Rows are points. To make a cloud, some directions were put in groups of two or more. Within a group, all points are equally far from the middle, so they leave a hole (a ring in 2 directions, a hollow ball in 3). The other directions are filled evenly. Then the cloud was stretched, turned, moved and blurred a little. Count the holes, and give their numbers of directions, smallest first.
In the rows, zero is written as 100.

Cloud (20 x 3)
array([[ 93, 141, 144],
       [ 69,  70, 126],
       [138, 135, 119],
       [ 89,  85, 106],
       [119,  62,  84],
       [ 32, 157, 170],
       [ 34, 118, 182],
       [ 76,  33,  73],
       [111, 150, 140],
       [132, 146,  98],
       [105,  77, 152],
       [ 54,  45,  55],
       [106, 141,  68],
       [ 24, 106, 108],
       [ 22,  85, 156],
       [135, 140, 192],
       [154,  98,  69],
       [ 84, 160, 160],
       [139,  94, 142],
       [ 47,  78,  79]])
Holes: 0

Cloud (31 x 4)
array([[126, 195,  82, 105],
       [122, 141, 129, 163],
       [124, 143, 126, 164],
       [185, 147, 100, 115],
       [124,  51, 129,  95],
       [ 99,  47, 111, 106],
       [179, 111,  72,  74],
       [132, 104,  46,  66],
       [142,  95,  45,  84],
       [ 50, 122,  92,  74],
       [ 64,  65, 114,  89],
       [ 94, 185, 120,  82],
       [174, 172,  94, 114],
       [116,  83,  56, 131],
       [109, 123,  37, 116],
       [177, 121,  76,  63],
       [ 64, 144, 143, 120],
       [162, 105,  60,  64],
       [156, 151, 114, 152],
       [ 99,  95,  66, 151],
       [101, 158,  46, 117],
       [168, 110, 136, 128],
       [ 63, 135, 140, 132],
       [126, 110, 161,  62],
       [ 66, 167, 124,  93],
       [160, 114,  70,  49],
       [172, 135, 121, 138],
       [106,  78, 128,  42],
       [112, 135, 158, 139],
       [ 63, 111,  81,  59],
       [108, 155,  50, 136]])
Holes: 2 (2, 2)

Cloud (49 x 6)
array([[141, 106,  95, 139, 133, 119],
       [ 93,  31,  75,  86, 158, 146],
       [ 73,  59,  88,  93,  44,  96],
       [128, 113, 107, 149,  95,  76],
       [145,  62,  96,  44,  84,  51],
       [ 99,  53,  53, 125, 124,  76],
       [143,  26, 140, 158, 104, 128],
       [125, 108, 127, 125,  77,  30],
       [118,  57,  58, 112, 163, 135],
       [ 42, 102,  77,  51,  91,  86],
       [139,  94,  89, 136, 137, 147],
       [ 58,  59, 113, 134, 124, 104],
       [ 99,  68, 178, 128, 110,  55],
       [117,  12, 130,  88, 117, 151],
       [143,  96,  97,  59, 101, 126],
       [ 71,  74, 104, 100,  45, 105],
       [ 66,  63,  82, 124,  96, 110],
       [110,  37,  77, 101, 169, 159],
       [132,  34, 168,  84,  93,  94],
       [120, 120,  79,  63, 133,  58],
       [ 92,  79, 145, 125,  65,  71],
       [117,  77, 145,  71,  69, 110],
       [128,  16, 154,  91,  83, 111],
       [134,  55,  86, 143,  27,  90],
       [ 68,  60, 119,  60, 102,  50],
       [147,  40, 103, 179, 116, 107],
       [119,  76,  71, 109, 173, 180],
       [ 57,  88,  41,  55, 124, 112],
       [159,  60,  77,  91, 135,  91],
       [119,  57,  68,  87, 175, 138],
       [ 70,  79, 104,  90,  78,  33],
       [ 73,  72,  65, 115, 161, 107],
       [ 84,  53,  83,  36, 162, 136],
       [ 87,  73, 141,  86,  58,  36],
       [139,  76,  69, 139,  62, 125],
       [ 97,  80,  82,  62, 195, 118],
       [145,  71, 159, 155, 106,  79],
       [126,  28, 139, 177,  94, 109],
       [155,  72,  66, 115, 118, 129],
       [105,  66, 139, 118,  32,  50],
       [129, 131,  64, 142,  83,  53],
       [149,  36, 111,  71, 136,  76],
       [ 96,  85, 124,  57,  35,  43],
       [149, 118,  62, 118, 129,  99],
       [155,  94,  87,  50,  81,  55],
       [ 99, 119,  66, 101, 161,  82],
       [126,  82,  61,  39, 129, 102],
       [ 68,  71, 143,  98,  71, 111],
       [133,  48, 142,  85, 127, 154]])
Holes: 1 (4)
